Each wall is flat, endless, passes through zero and stands at right angles to its row. A trip goes straight from one point to another. Which walls does it cross, in order?
In the rows, zero is written as 128.

Walls:
(1): [106 117  37]
(2): [148  99 155]
(3): [182 126 150]
Trips:
[100 103  43] to [105 169 161] -> 1
[137 147 134] to [122 170 158] -> none
[ 60 130 110] to [158 131 184] -> 1, 2, 3
[137 186  88] to [ 97 120  43] -> none
[135 119 118] to [ 77 101 161] -> 3, 1
[145  74 119] to [ 88  84 119] -> 3
[193 129 172] to [196 102 119] -> none
[ 99 114  94] to [124 140 166] -> 1, 2, 3

Walls:
(1): [148 167  85 118 113  95  66  98 155  94 115 140]
(2): [116 141 161 172 167 147  93  98 141 144  89 155]
(3): [134 117 115 214 107 112 156  72 117 151 113  91]
Trips:
[121 134 143 169 150 146 151  62 117 150 132  99] to [160  76 114 129 140  86 103 150 169 169 120 119] -> 1, 2
[155 118  56  42 100 173 128 158 110 167 152 179] to [ 74 129  63 121  83 107 109 124 139  93  93 146] -> none
[ 86 170 164 170 156 126 125 114 163  98  96  91] to [152 126 120 131 149 130  89  86 135 146 103 103] -> none
[154  85  45 184 107 134 118 154 164 177 165  88] to [193 139  64 117 178 139 157 169  75  73 119  91] -> 3
[162  96  94 167 117 143 116 132 159 162 121  94] to [127 104  92 116 184 122  80 146  99 199 170 162] -> 1, 3
[129 171 100  90 170 122 150 103 129 196 139 159] to [162  91  97 136 100 112 146 175 110 141 121 115] -> 1, 2, 3
[101 150 184 185 169  91 133 177 165 216 134 147] to [ 73 139  71 124 137 115 182 133 131  79 104 131] -> 2, 1

Walls:
(1): [124 128 104  87 171 129 120  62 169 155 141 137 154 167 142  76 167 181
 112 146  96  90 207 105  92  76  96 118 117 122 150 159  84  96  92  73
 162 125 159 122 149 110 163  92 158 165 175 170]
(2): [ 91 112 114 177 170 108 135  54 135  83 125  72 137 105 126 166 114 126
 181 123 122 153 110 111  95  96 148  69  86 155 148 120  69 134 103  89
 101  92 119 141 155 156 138 124 188 131 169  73]
(3): [117 127 145 162  83 123 170  93 164 122  47 186 131 163 119 114 157 145
 181 132 187 105 126  91  99 156 133 170 109 120 181 106 104 130 107  83
  96 132 159 119 116 146  60  96 161  93 135 126]
(4): [ 76 101 156  68 123 136 163  66  72 155 145 101 133 131  85  96 151 110
 145 112 199  40 115 165  45 106 207 176 117  77  98 161  98 121  72 136
 165 129 150 181 202 106 110 136  89 133 158 138]
(5): [154 172 139 168 144 104 105 131  74 131 176 142 140 101 117  51 158 183
 203 207 136  88 132 167 188 114 152  62 199  90 120 152  65 150 112 107
 114 135  91  84 192 124 136 173  65 102 136 155]
(6): [ 93 156 109 136 115 109 116 140 154 165 153 107 136  99 125  83 130 123
 128 120 126  95  89  66 169  76 107  88  96 124 108 146 135  61 112 131
  91 132 173  81 138 135 133 151 178 117  94 122]
(7): [143 124 104 181 144 151 144 178 169 102 198  97 153 108 195 130 164 121
 148 133  96 155 127 146 182 200 123  85  99  93 141 156 104 139 148 108
 147 159 142  40 119 188 122 142  74 173 117 100]
Trips:
[123 115 173 202  65 134  93 135  84 126 138  88  70 124 143 156 132 144
  95 115 185 122 122  82 119 164 134 129  95 114  76 106  91 161 154 124
 124 140 154 167 138 131 124  86  48 171 125 140] to [154 109 110 148 185 183 172 159 191 140 142 143 140 103 149 171 153 153
 108 138 112 132 156  92  91 130 143 136 103 156 117 132  95 167 149  77
 130 152 134 180 125 125  95 161 192 132 135 129] -> 2, 4, 1
[123 117 111 149  99 129  80 121 126 187  92  74 125 144 115 117  72 140
 105 166 190 107 149  84 119 126 155 144 141 141 190 126 227 111 133 133
 164 119 146 130 138 151 122 148 160 118  27 180] to [128 123 174 169  86 158 148 121 132 194 184 130  86 142 136 165 114  67
  89 155 157 116 129 156 175 105  79 109  76  98  90 186  95 121 135 124
 132 129 115 134 129 156  97 166  84 150 113 134] -> 4, 3, 7, 5
[120 108 106 113 147  82 125  96 184 131 138 179 146  85 123 130 200 141
 130 186 196 153  56 172 139 177  86 115 168 134 127  58 167 153 150  87
 160 105 141  94 136 124 109  96  63 144 167 135] to [152 120 132 111 111  88 137  23  78 117 107 160  45  54 105 173 136 123
 138  84 152 110 157 136 144 191 134 185 132 141 140 140  95 175 105 218
 114  96 140 126 122  77  47 154 122  92  85  92] -> 4, 7, 5
[ 86 151 115 194 139  71 141  77 152 113 165 146 141 190 141 155 178 133
  91  68  95 101 160 105 151  97 145 133 138 217  87 155 116  78  98 125
 127 135 143 107 148 186 117 137 139 141 126 148] to [107 144  64 112 145 159 140 167 127 128 121  96 157 105 163  71 163  89
 100  92 132 163 115 193 133  84 134 115 133 158 118 163 101 114 131 155
  69  99 105 146 147 129 117 134 130  84 105 130] -> 3, 5, 1, 4
[120 197 155  75 144 116 130 149 142  91 161  98 128 116  78 162  79 156
  92 126  91 143 127 112 121 154 100 109 109 165 146 159 128 186 154 145
 138 153 147 126 202 165 156 176 106 141 153 112] to [138 131 134 141 106 157  85 174 101 141 176 124  68 146 156 165 156 107
 115 127 104 122 125  95 185 135 126 151 139  73 122  97  91 125  71 102
 153 127 102 152 119 105 145 149 101 104 108  97] -> 2
[143 169 189 168 134 189 101 109 136 177  99 138 124 110 166 110  86 143
 117 123 105 164  84  55 141 145 149 129 119 139 132 128 139 153 110 106
 135 129  76  35 108 121 190 148 136 136  99  92] to [180 123 107 160 112 111 168  68 153 160 128 201  80 202 172 135 111  80
 115 216 114  90  85 113 129  79 175  52 163 111 113 150 129  97 108 114
 119 142 119 159 131 143  82 113 201  65 102 135] -> 3, 7, 1
[171 129 174 176 141 127 144  50 131 117 158 119 150 119 153  93 142 148
 110 172 199  91  75 114 150 103 133 141 137 112 183 136  94 159 144 109
 148 188  96 120  86 110 114 125 136 161 183 127] to [154  88 105 160 119  94 170  75 133 175 160  91  39 121  66  94 128 137
 123 110 100 149 144 153 145 116 137 136 133 128 133  82 124 171 130  67
 157 102  82 129 102  97 155 131 146 146 194 110] -> 7, 3
[102  72 162 141 153 110 112 135 117  85 153 100 106 164 196 157 113 143
  71 102 136 121 125 176 109  38 141 112 133  97  99  83 116 191 100  88
 129 141 132 108 142 106 117 158 149  75 116  67] to [ 59 134  97 188 103 116 138 103  75  72 120 160 104  98 124 132  76 108
 118 125 204 114 185  90 109 117  66 197 151 166 138 166 104 157 114  96
 129 122 183 124 146 130 121 180 175 122 112  68] -> 3, 6

Walls:
(1): [121 112 145 164 152 132 179  92 153 100 131 151 190 122 122 131 148 100
  69 140 162   7 103 163 158 124 142 141 169  76 111 130 140 144  77 134
 109 130 107  87 132 109  99 164 154 148 205 128]
(2): [ 88 144 151 116  94 165 152 131 148 165 138 115 114 114  84 135  68  56
 109 143  64 151 125  84 173 205 121 162 118 114 129  66  80 134  94 141
  86 155 121 175 118 158 150 111 146 157 104 145]
(3): [135 186 140 182 154 106 113 117 135  81 125 123 140 164 140 115 135 110
 117 146 178 104 146 174  62  83 149  75 111 155 144 140 109 108 136  82
 154 123 130 130 209 165 113 134 117  95 171 106]
(4): [100 112 141 148  97 110 121  87 135 135 170 153 124 188 102 119 112  96
 122 164 169  77 124 126  76 135 147 126 169 133 206 165 141  90 125 129
 157 111 169  65  59 145  93 141 164 174 150 143]
(5): [129  73 113 123 116 116  88 111 168 122 132 109 121 121 102 146 135  70
  70 161 172  94 122 167 139 123 115  98 155 149 173 202  78 129 153 144
 120 128 104  93  94 155  96 137 119 147 144 188]
(6): [136 111 105 116 172 146 160  88 150 140 141 161 134 118 129 142 115 134
 101 126  85 157 137 110 176 121  58 186  88 147 100 108 104 150 127 116
 129 147 131 136 137 168  96 130  91  86 136 132]
Trips:
[171 161 137 148 122 154  85  34 125 136 165 159 125  98  99 128 123 145
 155  97 135 167 132 173 114 136 118 217 117  92 146 179 107 145 144 121
 153 127 121 123 150 119 139 109 103 126 205  92] to [ 85 144  78 101 172 142 117 129 180 164  97 178 180 115 133 128 102 161
 167 189 118 104  90 119 190 127 160 108 179 101 108  60  89 106 178 193
 126 147 180 107 132 120 153 102 145  90 131 101] -> 4, 3, 2
[176 162 128 115  83 109 114 129 166  85  95 108  38 146 103 132 159 130
  88  58 138 115 131 126 131 102 106 136 136 169 100  95 156 116  89 164
 145 156 145  68 143 101 180 178 152 153 120 138] to [140 212 152 117 139 101 193 128 108  79 143  36  74 152 113 120  99  97
 162 119 108 180 120 111 115 110 118 157 175 119  60 115 118 116 143 115
 101 147  93 122 114 147 127 135 103  68 109 141] -> 1, 3, 2, 6
[ 87 111 112 169 125 138 126 118 137 123 111 130  71 150 121 109 119 124
 176 129  91 159 147 135 159  35 120 105  90 130 131 112 118 141 121  69
  38 121 161 120 113 128 123  77  96 104  63 168] to [131  60 102 182 118  91 103  73 157 117 153 120 211 177  91 130 134 109
 106 148 100 170 106  89 147 125 157 134 149 107 167 130 114 100 138  97
 132 151 127 110 124 143 132 143 126  95 122 174] -> 5, 4, 3, 1
[163  84 191 140 116 158 117 145 173  93 146 124 136 159 147 171 123 123
  62  86  97 143 133 149 120  91 149 127 148 127 113  58 142 178 108 139
 144  63 149  77 106 129 128 141 159 154 107 100] to [156 130  47  97 184 130 128 139 110 139  87 123 101 116 151 125  66 113
 118 112 166 130  82  88 136 138 149  90 175 130 160 128 151 147  80  93
 103 111 132 160 149  98 149  15 144 143 118 120] -> 2, 4, 1
[117  82 168  80  90 140 101 100 140 158 170 165 160 144 146  72 125 138
 111 126 133 111  90 143 161 140  88 100 148 128 106 130 115 135  92  77
 130  99 147 120  93 180 171 136 111  83  71 129] to [152 118  68 116 133  75 115 115 133 117  49 151  98 121  86 162 105 170
 172 169 111 144 122 129 171 205  73 152 144 132 108 151 134 126 103 126
 118 134 171 132 121 170 119 101 165 127 160 106] -> 4, 5
[104 126 125 123 149 155 152 149 174 121 103 199  83 123 136 148 186 145
 143 162 213 105 105 156 156 165 181  73 149  89 130 159 143 145 105  85
  67 134  85  86 179 127 112  76 143 150 166  74] to [ 51 104  91 133 167 137 137 134 172 125 153 198 135 117 131 172 120 113
 101 130 103 110 118 158 168 162  80 140  77 131 114  98 111  93 125  67
 134  62 148 117 122 110 138 124  84  84 112 117] -> 4, 6, 2, 3, 5
[187 140 187 178  83  76 101 140 136 186 142  93 156 158 140  87 113 151
 163 119 187 174 166 133 124 134  98 174 116 105  95 175  79 109 130  60
 126 183 146 134 166  86 129 108 120 137 179 122] to [141 199 118 112 138 205 124 147 155 127 109 150 134 157 175  72 133  77
 138 116 153 145 146 149 156 128 110 151 133 132 179 139 101 148 168  95
 146 115  61 139 181 130 128 119 138 126 145 102] -> 6, 2

Walls:
(1): [ 99 163 135 126 155 148 212 100 108  86  81  95  94  85 127 160 101 117
  97 158 137 157 130 115 164 109 182 160 156  95 139 138  84 125  94  83
 166  99 137 114 130 165 118  66 134 107 136 157]
(2): [111 139 132 107 142 100  82 166 139 164 206 128 100 109 121 147 108 156
  79 133  75 148 174 127 137 145 139  91 127 137 155  97  59 152 147  73
  96   7 146 113 150 107 120  71  82 122 166 103]
(3): [139 181 106 167  91 128 101 110 112 124 104 139 160 172 134 119 142 128
 156 108 128 148 171  94 133  84 110  71 118  94 141 139  93 120  98 100
 142 109 132 109 169 159 111 162  74 103 104  74]
(4): [139 104 127 162  95 177 118 137 147  73 114 148 141 161 130  90  67 137
  87 101 155 134 123 110 163 142 100 184 120 146 135 155 134  73 119 173
 126 192 155 162 147 116 119 107 116 100 165 103]
(5): [ 98 134  81 123 161  86 125 111 132 117 188 159 127  81 166 104 166 103
 142 122 128 106 143 149 132 109 113  92  90 155 134 137 166  89 148 130
  92 156 120 134 127 143  86  76 123 129 143 159]
(6): [153  96  95 141 164 118 126 144  99 169 117 166  78 107 172 109 140 187
 120 135  63 129 128 149 122 118 125 137 130  95 120 125 122 114 129 141
 145 114 132 169 112 160 114 119 132 148  98 131]
(7): [138 115 149 149 104 112 144 114 117  69 104  91 150 164 132 105 122 119
 112 138  97 116 147 115 136 126 197  78 131  85 108  91  58  98 152 141
  69  65 139 114  95 108 131 155  84 116 125 126]
(8): [150 138 144 155  70 117 111 111  64 136 100 176 138 197  91 101  78 107
 174  76 104 152 109  73 169 198 111 127 144 126 110 155  96  98 168  99
 132  80 129 139 133  89 157 101 162 105 150 152]
(9): [126 169 179 126 177 148 102  81 189 137 141 134 127 151  97 103 142 127
  88 160 119 102 145 113  99 143 133 110 132  94 119 121 182 141  87  93
 138 125 138 117 165 129 145 123 119 122 141  61]
Trips:
[120 142 101 165 126 147 165 126  96 121 127 181 123 111  70 183 135 190
 134 118  98 135  57 123  85  96  80 122 132  77 118 112 223  92  78 109
 148 139 123 108 147 140 127 100 201 183  91 158] to [ 88 136 117 158 173 141 140 144 112  87 142 129 157 130 172 117 123 119
 136 146  72 102 128 148 107 107  91  91 108 130 160 183 122 110 172 168
 163 155 112 167 120 145  99 115 135 148 113 123] -> 9, 1, 4, 3
[ 92 134 111 159 173 144 153 115 177 147 130 163 107 139 148 104 149 103
 136 141 111 176 125 135 136  75  85 149 136 158 170 154 118  41 138 117
 161 142 167 119 105 176 166 151  89 142 127 162] to [142 186 106  88 135  94  84 127 109 144  71 138 120 133 159 130 124 135
 139 179 133 116 132 181 124 120 149  95  87 103 128  85  72 177 129 115
 139 188  71  96 144  97 151  95 156 140 148 145] -> 4, 2
[134 126 124 171 111  93 171 144 159  99  81  60 129 168 135 124 150 117
 123 151 133 108  81 151 125 101 104 104 151 102 117  99 214 181  96 109
 111 159 106 105 108 140 117 150 107 132 111 144] to [162 109 157  97  80 184 129 163 138 167  97 130 136 155 161 108 133 124
 185 174 143 135  88 150 125 182 165 112 120 159 114 129 128 182 135 122
 201 104  45 144 117 101 113 135 179 156 156 155] -> 3, 7, 9, 8
[151 100  98 103 164 101 182 135 132 166 128 128 171  71 120 159 176 131
 126 105 144 142 151 130 137  79 131 113 131 147 180 192 125 149 110 165
 103 141 199 107 173 121 126 116  95 160 105 124] to [116  75 116  86  87 130 132 127 123 128  87 102 129  53 172  97 188 122
  53 169 161 115 100 124 153 145 116 178 104 155 122 126 107 121 154 101
 108 122 116 130 116  88 110 108 105  93 139 125] -> 3, 4, 6, 7
